Every row gives one point. Examples show where two turns around zero, p and q, send a point. Write where each new point lands after one turn and then the other. Backwards means that the second turn is done in reverse. Each puzzle has new turns, and all numbers are rounded.
In the rows, zero is written as 128.

Turn p:
[144 167  93] -> [155 165  98]
[130 121 154] -> [128 117 153]
[131 141 170] -> [135 133 171]
[161 139  95] -> [162 133  95]
[ 74  72 129] -> [ 59  92 125]
Turn q:
[136  92 139] -> [144  95 138]
[ 97 164 137] -> [ 87 153 134]
[ 90 111 112] -> [ 99 103 105]
[115 130 142] -> [113 125 140]
[107 146 132] -> [102 139 130]
[224 124 106] -> [223 153 121]
Where do these land?
q, then p: [185 142 165] -> [179 131 175]
p, then q backwards: [ 99  93 151] -> [ 87 114 156]
p, then q: [109 162 108] -> [111 166 115]
q, then p: [120 114  88] -> [126 123  85]

Turn p:
[118 126 118 112 106 137] -> [112 116 128 130 108 142]
[154 167  72 193 159 162] -> [196 180  77 148 127 165]
[ 95 149 153 103  99 109] -> [ 80 136 142 110 102 109]
[167 148 113 136 100 169] -> [172 124 127 119  85 155]
[157 129 143 125 131 103] -> [144 116 127 112 134  96]
[128 101 112 113 173 114] -> [122 110 110 129 180 133]
[109 109 168 110 136 132] -> [105 123 169 120 147 124]
[ 95  95 145 133 119  97] -> [ 92 120 144 159 141  99]
Turn q:
[154 165 145 143 129 108] -> [153 151 162 125 145 109]
[150 111 157 134  99 114] -> [164 110 147 135 103 125]
[126 123 156 172 118  96] -> [148 116 150 166 124  91]
[110 110 112  98 141 107] -> [110 115 101 102 118 109]
[133 113  74 114 152 182] -> [107 127  81 116 161 182]
[121 126 180 134 133 116] -> [122 107 172 135 115 110]
[102 148  72 102 123 173] -> [ 92 171  83 117 130 170]
Where do these land?
q, then p: [145 156 146 135 109 118] -> [145 136 141 101 117 105]
q, then p: [161 122 146 153 145 122] -> [154 118 144 124 162 113]
p, then q: [173 136 115 129 107 139] -> [171 120 115 116 116 149]
p, then q backwards: [133 150  67 110 137 111] -> [118  94  71 110 125 135]
q, then p: [152 113 154 120 114 111] -> [142  95 146 122 121 110]
p, then q: [101 113 158 116 168 156] -> [ 83 115 169 120 146 138]
p, then q: [ 31 105 110 133 117 139] -> [ 66 154 138 205 130 127]

Turn p:
[144 145 132 147 159 136 102 113 126] -> [130 115 132 120 160 143  95 140 136]
[111 150 142 113  86 136 158 163 154] -> [131 184 157 142 108 121 161 116 128]
[109 126 126 131 153 108 136 134 124] -> [106 122 124 125 134 106 131 149 125]
[145 105 128 150 152 128 126 113 156] -> [111 109 116 145 142 128 109 117 161]
[162 129 130 131 123  86 108 108  81] -> [148  74 137 135 133 125 111 128  81]
[157 135  79  99 142  85 116 124 102] -> [171 100 100 136 133  85 110 146  97]
[ 98 146 129 119  96 137 153 106 142] -> [118 164 128 109 129 123 148  91 115]
[137 117 108 146 148 148 146 138 118] -> [130 121 103 140 147 141 147 145 143]
[102 122 183  90  89 169 135 142 138] -> [129 158 172  94  80 151 160 108 149]
[116 106 122 155 132 147 100 139 137] -> [108 133 110 136 115 159 108 142 142]
Turn q:
[115 164 129 164 120  83 133 142 126] -> [131 168 146 165 146 106 124 158 123]
[161  96 127 147 162 159  99 133 102] -> [158  67 126 141 125 163 137 133 120]
[167 119 127 117 116 106 121  79 114] -> [166 124 121 142  96 108 129  99 160]
[108 165 146 118 149 137 148 145 167] -> [110 151 152  92 154 132  92 142 122]
[ 89 147 119 111 131 101 104 106 152] -> [100 145 104 142 137 106  84 124 145]
[ 99  93 138 133 113 149 135 131 164] -> [ 74 111 144 115 136 129 141 110 133]
[136 140 148 127 110 160 131 163 109] -> [127 142 140 116 110 169 145 140 102]
[178 105 112 111 133 135 119 143 108] -> [161  95 115 114  94 130 147 143 122]
[122 111  91 141 121 139 134  99 125] -> [127 118 103 133 147 124 155 115 158]
[105 139 143 111 124 111 156 139 113] -> [125 160 128 120 133 113 126 116  95]
Where do these land?
p, then q backwards: [108 130 103 106 105 150 146 121 111] -> [133 128 111 103 111 140 155 133  95]
p, then q backwards: [122 127 124 125 111 192 130 130 118] -> [144 154 117 123 108 178 139 120 106]
q, then p: [119 125 109 127 133 151 152 143 111] -> [145 123 114 115 141 115 156 142 137]
q, then p: [113 123 133 121 112 119 117 158 116] -> [122 137 124 127 124 141 147 141  97]
p, then q: [138 142 153 116 132 122 146 125 145] -> [132 131 155 129 128 114 105 112 128]
q, then p backwards: [109 129 225 134 103 108 113 107 122] -> [136 139 173 150  56  95 105 129 172]
q, then p: [107 106 114 148 136 118 131 126 117] -> [104 110 110 135 145 120 137 139 127]
q, then p: [159 150 101 140 119 109 141 136 121] -> [148 138 149 167 138 110 136 136 133]
q, then p: [125 118 114 140 157 107 119 108 215] -> [ 80 126 142 130  83  87  79 142 159]
q, then p: [112 146 117 130 150 123 109 121 116] -> [133 127 108 136 139 140 105 150 131]
p, then q: [195 112 115 120 151 109 104 132 116] -> [133  65 150 149 103 118 149 148 138]

Turn p:
[129 154 125 128 108  99 107  92 155 153 124 155] -> [114 137 109 107 127  95 138 137 146 122 113 182]
[115 131 116 155 141 134 123 149 118 117 107  86] -> [135 147 112 164 133 123 115 123 103 118 126  94]
[159 129 126 128 108 131 122 146 141 132 130 144] -> [149 131 135 130 131 135 118 150 149 126 140 149]
[100 105 108 120 182 104 134 143 139 105 132 121] -> [110  94 105 125 150 131 138 116 130  94 132  80]
[136 104 130 148 114 131 109 112 154 129 116 107] -> [132 144 122 154 103 105 127 118 158 122 131 126]
[140 161 102  97  93 143 126 114 122 116 143 143] -> [138 130 111  97  96 156 126 153 114 135 126 161]
[166 129 139 148 128 122 131 159 121 161 151 143] -> [142 141 147 135 171 138 122 132 142 139 163 152]
[127 118 133  96 163 115 117  97 148 115 135  76] -> [127 136  95  94 109 106 134  95 144 127 134  79]
[116 108  89 122 141 111 135 110 130 142 191 149] -> [ 87 105 103 113 134 162 161 112 143 122 164 147]
[145 149 175 127 101 162 149 167 141 133 108  95] -> [157 182 167 133 131 134 103 156 135 153 108 100]
[ 96 125 132 117 115 159 111 145  93 110 135 140] -> [106 106 144 135 107 150  93 135  97 141 126 124]
[103 137 139 145 111 124 143 125  90  90 124 138] -> [115 119 158 135 110 124 138 141  76 118 127 126]
[121  96 133 150 149 133 143 103 137 164 124 133] -> [115 124 135 151 144 123 154  87 154 138 116 133]
[124 117 124  99 129 108 145 122 110 139 119 121] -> [130 108 117 117 133 120 150 133 122 157 126 115]
[142 158 149 140 138 144 124 134 122 115  81 167] -> [162 119 159 126 141 114 104 130 109 108  89 151]
Turn q:
[130 145 135 140 140 139 109 113 144 103 119 117] -> [114 133 109 140 144 138 139 112 144 103 122 119]
[141 132 133 114 140 128 126 117 135  97  80 163] -> [119 132 135 132 147 111 122 117 127  94  76 149]
[131 122 134 131 138 142 141 130 154 100 145 111] -> [137 112 113 121 119 131 150 123 147  99 142 128]
[143 147  31 152 135 145 121 128 148 133 120 123] -> [152 152  72 148 147 136 157 113 139 171 122 185]
[133 135 147 126 121 144 156 133  63 104  85 128] -> [134 124 143 129 136 129 152 143  68 115  78 100]
[118 145 102 117 132 110 126 126  61 109 136 118] -> [145 128 111 134 148 141 115 121  58 135 133 120]
[115 132 145 113  97 123 139 106 151 107 130 137] -> [118 128 133 132  91 112 122  97 132 105 123 122]
[116  71 143 118 142  90 137 137 147 167 136 130] -> [132  89 166  95 131 103 101 134 156 155 151 132]
[151 143 117 112 144 119 110 151 141 120 144 132] -> [140 146 104 122 140 124 108 146 137 110 142 145]
[148  99 135 113 142 135 119 125 121 178 151 124] -> [142 122 149 104 126 161 102 153 150 156 137 127]
[127 123 151 134  89 137 121 130 134 154 110 110] -> [111 134 132 129 103 120 130 137 145 153 112  92]
[105 121 146 109 145 145 118 144 140 131 150 127] -> [101 115 126 104 119 141 123 144 134 113 152 135]
[117 128 122 197 107 135 126 133 114 129 151 143] -> [126 121 140 192 123 132 157 140 124 148 154 127]
[114 149 150 115 121 102 144 118 139 161 135 130] -> [120 156 159 107 117 114 117 111 130 136 149 115]
Where do these land?
q, then p: [149 126 125  92 114 144 107 152 149 126 134 157] -> [128 112 119 135 121 127  95 174 131 106 121 148]
p, then q: [148 168 134 114 110 134 122 175 134 119 115 125] -> [125 153  97 125 150 128 112 179 128 115 123 126]
p, then q: [ 90 158 119 143  92 158  96 130  85 148 121 120] -> [ 87 147 139 171 143 140 118 146  91 173 122 129]
p, then q: [122 149 137 155 111 164 105 150  82 146 148 110] -> [ 96 157 139 163 140 174 117 146 109 144 146 116]
q, then p: [117 127 138 142 120 116 153 106 155 127 147 125] -> [117 148 144 111 106 120 156 125 145 126 139 135]
p, then q: [ 95 145 131 158 125 149 135 109 122 140 103 120] -> [109 143 145 149 150 121 146 109 105 140 104 114]
q, then p: [142 100 129 128 146 115 140  90 136 115 155 137] -> [144 123 154 120  98 122 125 101 160 117 143 138]
p, then q: [145  97 127 120 148  65 138 113 132 141 149 151] -> [159  94 153  93 120 115 124 109 138 114 164 159]
p, then q: [137 106 131 145 132 119 114 139 135 108 123 145] -> [135 103 126 147 129 118 123 130 143 107 140 121]
p, then q backwards: [152 129 110 105 129 112  95 139 155 116 133 114] -> [150 123 128 107 127 118 112 152 155 118 153 103]
q, then p: [ 91 118 155 119 112 154 140 128 106 123  87  96] -> [119 119 118 147 114 120 150 135 109 174 102  82]
p, then q: [117 116 112 124 167 100 164 124 126 103 153 144] -> [149  82 128  95 115 143 151 114 109 106 130 131]
p, then q: [161 116  95 109 106 141 124 165 164 153 105 115] -> [141 152  95 136 138 118 148 159 181 142 125 157]
q, then p: [122 135 146 132 171 129 130 117 143 137 143 135] -> [114 127 149  95 122 145 119 112 139 111 122 114]
q, then p: [130 131 133 136 136 121 158  84  96 117 104 127] -> [157 131 151 124 117 105 143  89 109 146 114 118]
